Every row gives one point. Examples show where two turns around zero, p and q, send a point. Write where each new point lands after one turn and then the other. Backwards means that the second turn is done in reverse. Each puzzle has new turns, and all numbers are rounded.

Turn p:
[-0.023, -0.026] => [-0.034, 0.009]
[-0.018, 0.005] => [-0.004, 0.018]
[0.041, 0.021] => [0.037, -0.027]
Turn q:
[0.000, -0.024] => [0.024, -0.005]
[0.011, -0.010] => [0.012, 0.009]
[0.034, 0.031] => [-0.023, 0.040]
[-0.045, 0.003] => [-0.012, -0.043]
Where do these land?
q, then p: [0.025, 0.005] => [0.023, 0.011]
p, then q: [-0.048, 0.000] => [-0.046, -0.013]
q, then p backwards: [0.017, 0.041] => [-0.039, -0.021]
q, then p backwards: [0.008, -0.031] => [0.013, 0.029]
q, then p backwards: [-0.002, -0.016] => [0.012, 0.011]

Turn p:
[-0.022, -0.005, 0.007] => [-0.021, -0.009, -0.005]
[0.030, -0.023, -0.015] => [0.038, -0.014, -0.004]
[-0.031, 0.012, 0.048] => [-0.050, -0.006, 0.030]
[0.019, -0.024, -0.032] => [0.035, -0.011, -0.024]
[0.003, 0.040, -0.008] => [-0.004, 0.041, 0.003]
Turn q:
[-0.007, -0.042, 0.033] => [-0.015, -0.050, 0.014]
[0.020, 0.003, -0.009] => [0.015, 0.002, -0.016]
[0.008, 0.008, 0.022] => [0.017, -0.007, 0.016]
[-0.020, 0.031, -0.046] => [-0.016, 0.055, -0.015]
Where do these land?
q, then p: [0.006, 0.022, 0.027] => [0.010, -0.003, 0.034]
p, then q: [0.018, 0.005, 0.034] => [0.011, -0.023, 0.029]
q, then p: [-0.012, 0.009, -0.050] => [-0.015, 0.042, -0.028]
p, then q: [0.029, -0.002, -0.002] => [0.027, -0.011, -0.004]
p, then q: [-0.040, -0.034, -0.009] => [-0.046, -0.004, -0.027]

Turn p:
[-0.018, 0.013, -0.020, 0.009] => [-0.003, -0.024, -0.014, 0.014]
[0.013, -0.040, -0.016, 0.012] => [0.036, -0.001, -0.011, -0.028]
[-0.027, 0.024, 0.043, -0.045] => [-0.067, 0.026, 0.007, 0.001]
[0.004, 0.002, -0.030, -0.016] => [0.009, 0.007, -0.029, 0.014]
[-0.029, 0.017, -0.015, 0.010] => [-0.014, -0.031, -0.012, 0.013]
[0.023, 0.004, 0.045, -0.012] => [-0.013, 0.034, 0.037, -0.007]
[0.035, -0.019, -0.007, 0.043] => [0.052, -0.011, 0.023, -0.008]
Turn q:
[-0.026, -0.001, 0.018, 0.015] => [-0.024, 0.011, 0.022, 0.007]
[0.035, -0.026, 0.012, 0.010] => [0.036, -0.017, 0.024, -0.001]
[-0.012, -0.015, 0.009, 0.008] => [-0.011, -0.007, 0.017, 0.006]
[-0.053, -0.016, -0.043, -0.021] => [-0.053, -0.032, -0.035, 0.019]
[0.005, 0.062, -0.030, 0.014] => [0.009, 0.052, -0.044, 0.017]
[0.039, -0.001, 0.017, -0.026] => [0.033, -0.007, 0.001, -0.037]
[0.013, -0.004, 0.018, 0.001] => [0.012, 0.001, 0.016, -0.011]
Where do these land?
p, then q: [-0.013, -0.005, -0.007, 0.014] => [0.002, -0.021, 0.003, 0.000]
q, then p: [0.025, -0.006, -0.027, -0.001] => [0.037, 0.005, -0.004, 0.000]
q, then p backwards: [0.016, 0.021, -0.010, 0.016] => [0.025, 0.000, -0.016, -0.013]
p, then q: [-0.024, 0.007, -0.024, -0.013] => [-0.009, -0.015, -0.015, 0.029]
p, then q backwards: [0.010, -0.004, 0.092, -0.029] => [-0.045, 0.027, 0.081, 0.009]
p, then q: [-0.015, -0.014, -0.024, 0.013] => [0.012, -0.030, -0.010, 0.006]

Turn p:
[-0.001, 0.013, 0.009, -0.020, 0.038, -0.003] => [-0.008, 0.007, 0.028, -0.011, 0.033, -0.002]
[-0.011, 0.018, -0.042, -0.017, -0.012, -0.039] => [0.004, -0.025, -0.028, -0.015, 0.019, -0.046]
[0.007, -0.007, 0.020, -0.013, 0.009, -0.013] => [-0.012, -0.015, 0.014, -0.009, 0.008, 0.014]
[0.040, 0.026, 0.023, -0.016, 0.015, -0.005] => [-0.019, 0.004, 0.036, -0.039, -0.007, -0.002]
[0.023, -0.020, 0.057, -0.027, 0.018, 0.011] => [-0.031, 0.000, 0.032, -0.018, 0.005, 0.055]
[-0.027, 0.018, -0.010, 0.021, -0.017, -0.015] => [-0.003, -0.010, -0.011, 0.028, -0.008, -0.032]
[-0.016, -0.010, -0.025, 0.022, -0.040, 0.055] => [0.015, 0.044, -0.048, 0.026, -0.031, 0.007]
[-0.015, -0.038, -0.033, 0.050, -0.012, 0.009] => [0.054, -0.004, -0.026, 0.038, -0.020, 0.007]
Turn q:
[-0.074, -0.019, 0.013, -0.008, 0.001, -0.014] => [-0.062, -0.005, 0.016, -0.030, -0.026, 0.025]
[-0.041, 0.047, -0.095, -0.020, -0.021, -0.009] => [-0.022, 0.022, -0.091, -0.039, -0.043, -0.036]
[0.012, -0.004, 0.030, -0.024, 0.009, -0.009] => [-0.006, 0.003, 0.026, -0.003, 0.032, -0.007]
[0.013, -0.013, 0.020, 0.006, 0.013, 0.031] => [0.027, -0.003, 0.020, -0.003, 0.010, 0.025]
[0.023, 0.031, 0.000, 0.011, 0.016, 0.018] => [0.034, 0.031, -0.001, 0.008, 0.002, -0.002]
[0.018, 0.000, -0.020, -0.019, -0.022, 0.008] => [0.016, -0.017, -0.019, -0.013, 0.008, -0.022]
[0.026, -0.026, 0.003, 0.013, 0.000, -0.010] => [0.006, -0.022, 0.002, 0.029, 0.015, 0.006]
[0.020, -0.012, 0.019, 0.015, 0.023, -0.007] => [0.005, 0.004, 0.015, 0.028, 0.019, 0.017]
[0.004, -0.005, 0.031, 0.026, -0.020, -0.009] => [0.001, -0.013, 0.033, 0.024, -0.016, -0.006]
Where do these land?
q, then p backwards: [-0.013, -0.050, 0.030, 0.020, -0.017, 0.015] => [0.018, -0.029, 0.043, 0.016, 0.010, -0.035]
q, then p: [0.019, -0.026, 0.019, 0.042, -0.014, -0.002] => [0.016, -0.005, 0.009, 0.020, -0.040, 0.032]
q, then p: [0.034, -0.008, -0.002, -0.015, -0.047, -0.039] => [0.028, -0.062, 0.010, 0.015, 0.012, 0.006]
p, then q: [-0.012, 0.015, -0.001, -0.029, 0.031, 0.006] => [-0.014, 0.039, 0.007, -0.003, 0.015, 0.015]
p, then q: [-0.030, 0.022, -0.003, -0.014, 0.000, -0.021] => [-0.036, 0.009, -0.008, 0.017, -0.001, 0.018]
p, then q backwards: [-0.027, -0.035, -0.016, 0.026, 0.021, 0.033] => [0.041, 0.006, -0.004, 0.034, 0.037, 0.013]
q, then p: [0.036, 0.041, -0.011, -0.020, 0.009, -0.026] => [0.014, -0.023, 0.032, -0.009, 0.011, -0.048]
q, then p: [-0.007, 0.041, -0.015, -0.010, 0.017, 0.035] => [-0.019, 0.017, -0.004, -0.045, -0.001, -0.030]

Turn p:
[0.028, -0.030, -0.009, -0.010, 0.014, -0.036, -0.050, -0.032] => [-0.025, 0.003, -0.026, -0.045, -0.016, 0.010, 0.054, -0.017]
[-0.041, -0.012, 0.040, 0.024, 0.010, -0.010, -0.016, -0.007] => [-0.026, 0.003, -0.012, 0.029, 0.035, 0.000, 0.007, -0.039]
[0.014, 0.072, -0.013, -0.046, 0.026, -0.007, 0.015, 0.007] => [0.023, 0.048, 0.045, -0.016, 0.008, 0.035, -0.003, 0.047]
[-0.022, 0.022, -0.016, 0.019, -0.003, 0.016, -0.012, -0.010] => [-0.009, 0.027, -0.002, 0.017, -0.019, 0.004, -0.022, -0.013]
[0.017, -0.015, 0.021, -0.010, -0.050, 0.035, 0.008, 0.023] => [-0.017, -0.053, -0.001, -0.001, 0.000, -0.008, -0.037, 0.027]
[-0.011, -0.031, 0.007, -0.035, -0.010, 0.010, 0.024, 0.017] => [0.022, -0.045, -0.006, 0.015, 0.010, 0.019, 0.002, 0.015]
[0.033, -0.047, 0.003, -0.015, 0.009, 0.010, -0.020, 0.020] => [0.008, -0.034, -0.039, -0.041, 0.009, 0.002, 0.005, 0.004]
[-0.007, 0.007, -0.011, 0.037, 0.026, -0.009, 0.038, -0.032] => [0.027, 0.020, 0.032, 0.012, -0.010, -0.026, 0.010, -0.040]
[-0.011, 0.035, -0.022, 0.038, -0.021, -0.008, 0.011, 0.014] => [-0.004, 0.033, 0.007, 0.029, -0.017, -0.037, -0.017, 0.015]
Turn q:
[-0.005, 0.029, -0.017, 0.031, 0.006, 0.061, -0.002, 0.020] => [-0.061, 0.014, -0.010, 0.002, 0.018, 0.035, -0.023, -0.014]
[-0.026, -0.026, -0.003, 0.013, -0.047, -0.026, -0.014, -0.014] => [0.022, -0.036, -0.002, 0.025, -0.023, -0.022, -0.005, -0.037]
[-0.002, -0.007, -0.001, 0.011, -0.034, -0.025, 0.010, 0.012] => [0.018, -0.004, 0.005, 0.035, -0.019, -0.008, -0.013, -0.007]
[-0.016, 0.018, 0.008, 0.013, -0.013, -0.002, 0.014, 0.024] => [-0.005, 0.006, 0.021, 0.025, 0.010, 0.004, -0.023, -0.005]
[-0.028, 0.022, 0.018, 0.006, 0.020, 0.024, -0.004, 0.014] => [-0.018, 0.005, 0.020, -0.012, 0.038, 0.011, -0.015, -0.012]
[0.012, -0.028, 0.009, -0.068, 0.006, 0.024, -0.024, 0.029] => [0.028, 0.032, 0.020, -0.050, -0.025, 0.038, 0.023, -0.019]
[-0.021, -0.044, 0.012, 0.026, 0.011, -0.006, -0.004, -0.017] => [0.027, -0.038, -0.027, -0.011, 0.015, -0.004, -0.019, -0.010]
[-0.018, -0.009, -0.036, -0.017, 0.005, -0.030, 0.044, 0.023] => [0.009, -0.001, 0.027, -0.005, -0.038, -0.014, -0.042, 0.034]
[-0.014, 0.020, 0.004, -0.046, 0.015, 0.008, -0.018, -0.010] => [-0.010, 0.007, 0.033, -0.036, 0.004, -0.007, 0.028, -0.007]
[0.031, 0.014, -0.004, 0.020, 0.011, -0.031, -0.016, -0.019] => [0.000, 0.014, -0.031, 0.014, 0.008, -0.036, 0.020, 0.014]
[0.088, 0.009, 0.008, 0.011, 0.019, 0.002, 0.015, -0.063] => [-0.008, -0.001, -0.058, 0.014, 0.009, 0.004, 0.069, 0.064]
Where do these land?
p, then q backwards: [-0.007, 0.002, 0.036, 0.039, 0.004, 0.002, 0.037, -0.033] => [-0.052, 0.028, 0.016, -0.002, -0.027, -0.017, -0.024, 0.005]
p, then q: [0.006, -0.011, -0.021, 0.008, 0.035, 0.063, -0.021, 0.002] => [-0.028, 0.009, -0.018, -0.024, -0.032, -0.006, 0.053, -0.025]
p, then q backwards: [0.001, -0.010, 0.044, 0.005, -0.029, -0.011, 0.005, 0.018] => [-0.021, 0.028, 0.006, 0.027, 0.009, 0.000, 0.013, -0.034]
q, then p: [-0.001, -0.011, -0.061, -0.050, 0.000, 0.001, -0.049, -0.023] => [-0.015, -0.035, 0.038, 0.041, -0.030, 0.028, 0.036, 0.040]
p, then q: [0.004, -0.002, 0.001, 0.032, -0.016, -0.039, -0.004, -0.003] => [0.010, -0.014, 0.021, 0.020, 0.000, -0.031, -0.021, 0.019]
p, then q: [0.022, 0.031, 0.021, -0.028, -0.006, -0.023, 0.020, -0.010] => [0.027, 0.012, 0.029, -0.001, 0.033, 0.028, -0.008, 0.007]
q, then p backwards: [-0.020, -0.026, -0.005, 0.001, 0.020, -0.019, -0.013, 0.017] => [0.022, -0.002, -0.008, 0.019, 0.020, 0.028, 0.008, 0.011]
p, then q: [0.004, 0.010, -0.023, -0.009, 0.000, -0.043, -0.040, -0.002] => [-0.031, 0.001, 0.043, 0.016, -0.015, 0.006, -0.024, 0.017]
q, then p: [0.035, -0.028, -0.008, -0.003, -0.005, 0.021, 0.032, 0.024] => [-0.005, -0.005, -0.016, -0.006, -0.020, -0.003, -0.054, 0.022]
q, then p: [-0.044, 0.044, 0.015, 0.004, -0.004, 0.047, 0.032, 0.009] => [-0.010, -0.004, -0.018, 0.019, 0.049, 0.029, -0.025, -0.053]

Turn p:
[-0.027, -0.016, 0.030, -0.002, -0.024, 0.004, -0.019, 0.020, -0.035] => [0.004, 0.001, -0.003, -0.008, -0.039, 0.011, 0.020, -0.015, -0.046]
[-0.001, -0.022, -0.026, 0.023, 0.000, 0.025, 0.033, 0.039, -0.005] => [0.013, 0.020, -0.019, -0.017, -0.003, 0.014, 0.006, 0.059, -0.006]
[-0.016, -0.011, -0.043, -0.005, -0.014, -0.024, 0.005, 0.019, 0.043] => [-0.011, 0.009, -0.002, 0.010, -0.037, -0.017, -0.020, 0.033, 0.042]
[0.050, 0.030, -0.007, 0.013, 0.007, -0.044, -0.030, -0.002, 0.024] => [-0.021, 0.024, 0.051, 0.027, 0.026, -0.037, 0.004, -0.010, 0.024]
[0.040, -0.029, -0.013, 0.016, -0.001, 0.025, -0.005, -0.035, -0.013] => [0.031, 0.016, 0.025, -0.002, 0.031, 0.032, -0.032, 0.000, -0.007]
[-0.027, 0.004, 0.013, 0.012, 0.007, 0.003, 0.018, -0.025, -0.013] => [0.023, -0.019, -0.028, 0.015, 0.006, 0.006, 0.009, -0.012, -0.005]
[-0.022, 0.023, -0.003, -0.039, -0.003, 0.005, -0.021, -0.039, -0.042] => [-0.001, -0.004, -0.030, -0.009, 0.001, -0.011, -0.030, -0.061, -0.023]
[-0.014, 0.021, -0.005, -0.005, 0.028, 0.040, -0.050, -0.011, 0.012] => [-0.053, -0.007, -0.012, 0.023, 0.020, 0.023, -0.028, -0.013, -0.020]
[-0.005, -0.015, 0.012, -0.020, 0.010, -0.061, 0.020, 0.050, 0.026] => [-0.007, -0.028, 0.024, -0.013, -0.037, -0.054, 0.028, 0.034, 0.020]
[0.023, 0.015, 0.043, 0.007, -0.010, 0.026, 0.050, -0.016, 0.005] => [0.023, -0.013, -0.005, -0.025, 0.034, 0.032, 0.045, -0.012, 0.023]
Turn q:
[-0.029, -0.058, -0.003, 0.005, 0.010, -0.019, 0.015, 0.008, 0.000] => [-0.034, -0.036, 0.026, 0.018, -0.007, -0.011, -0.011, -0.030, 0.018]
[0.006, 0.020, -0.014, -0.005, 0.021, 0.026, 0.013, 0.054, -0.005] => [-0.015, -0.022, -0.034, 0.004, 0.023, -0.017, 0.032, 0.034, -0.006]
[0.022, 0.009, -0.013, 0.011, -0.042, 0.027, 0.029, 0.003, -0.026] => [0.005, -0.003, 0.013, -0.051, 0.004, -0.024, 0.018, 0.011, -0.032]
[-0.038, 0.017, 0.051, 0.045, -0.035, 0.027, -0.008, 0.015, 0.036] => [-0.027, 0.038, 0.051, 0.025, -0.019, 0.002, -0.002, 0.061, -0.018]
[0.034, 0.018, 0.013, -0.046, -0.037, -0.017, -0.011, -0.010, -0.016] => [0.068, -0.001, -0.010, -0.016, -0.011, -0.016, -0.020, 0.003, -0.011]
[0.032, -0.044, -0.002, 0.017, 0.020, 0.024, -0.021, 0.005, 0.018] => [-0.001, 0.001, 0.014, 0.015, -0.014, 0.000, 0.057, -0.021, 0.027]
[0.029, -0.021, 0.015, -0.025, 0.009, -0.041, 0.014, -0.023, -0.042] => [0.038, -0.014, -0.001, 0.004, 0.019, -0.020, -0.021, -0.058, -0.012]
[-0.014, 0.010, 0.009, -0.025, 0.019, -0.016, 0.026, -0.004, 0.021] => [-0.008, 0.009, -0.016, 0.010, 0.016, -0.018, -0.033, 0.003, 0.024]
[-0.006, 0.030, -0.043, 0.022, 0.005, -0.029, -0.018, -0.019, 0.003] => [-0.017, 0.014, -0.037, -0.016, -0.022, 0.039, -0.014, -0.015, -0.016]
[-0.037, 0.020, -0.014, 0.001, 0.030, 0.018, -0.040, -0.029, 0.012] => [-0.010, 0.013, -0.007, 0.005, 0.010, 0.067, -0.006, 0.013, 0.026]
Where do these land?
q, then p: [0.007, 0.013, -0.010, -0.034, -0.023, 0.012, 0.020, 0.030, 0.019] => [-0.011, 0.009, 0.022, -0.015, -0.031, -0.035, -0.004, 0.023, 0.013]
q, then p: [0.028, 0.016, 0.032, -0.029, -0.002, 0.000, 0.036, 0.005, -0.033] => [0.007, -0.007, 0.033, 0.002, 0.031, -0.053, -0.009, 0.003, -0.016]
q, then p backwards: [0.020, -0.040, -0.009, 0.020, 0.003, -0.046, -0.042, -0.002, -0.014] => [-0.040, -0.007, 0.042, 0.000, -0.033, -0.012, -0.029, -0.032, -0.008]
q, then p backwards: [0.002, -0.067, 0.024, -0.015, 0.035, -0.006, 0.017, -0.019, -0.012] => [0.027, 0.027, 0.025, -0.009, 0.005, -0.037, -0.014, -0.054, 0.024]
q, then p backwards: [-0.020, -0.008, -0.016, 0.063, -0.010, -0.028, -0.011, 0.019, -0.033] => [-0.026, -0.008, 0.041, -0.008, 0.009, 0.023, -0.059, 0.018, -0.016]
q, then p: [-0.001, 0.022, -0.039, 0.013, 0.012, 0.043, -0.016, -0.002, 0.028] => [-0.026, -0.001, -0.044, -0.033, -0.008, 0.009, 0.002, 0.024, 0.028]
p, then q: [-0.006, 0.030, -0.010, -0.025, 0.028, -0.002, 0.023, -0.002, 0.037] => [-0.034, -0.013, -0.011, 0.018, -0.024, 0.005, -0.014, -0.007, 0.042]
q, then p: [0.025, 0.037, -0.019, 0.013, -0.032, 0.008, -0.007, -0.022, 0.012] => [-0.021, 0.027, -0.016, -0.044, 0.003, -0.014, 0.000, -0.026, 0.010]
p, then q backwards: [-0.038, -0.024, -0.003, 0.024, -0.005, -0.016, -0.056, -0.007, -0.053] => [0.016, 0.015, 0.035, 0.036, -0.024, -0.066, -0.021, 0.016, -0.019]
q, then p: [-0.002, -0.005, 0.037, -0.010, 0.023, 0.014, 0.001, 0.016, 0.034] => [-0.010, 0.002, 0.005, 0.033, 0.005, -0.010, 0.035, 0.028, 0.018]
p, then q: [-0.015, 0.027, 0.013, -0.021, -0.030, 0.021, 0.034, -0.016, 0.016] => [-0.010, 0.011, -0.006, -0.041, -0.007, -0.004, -0.003, 0.004, 0.051]
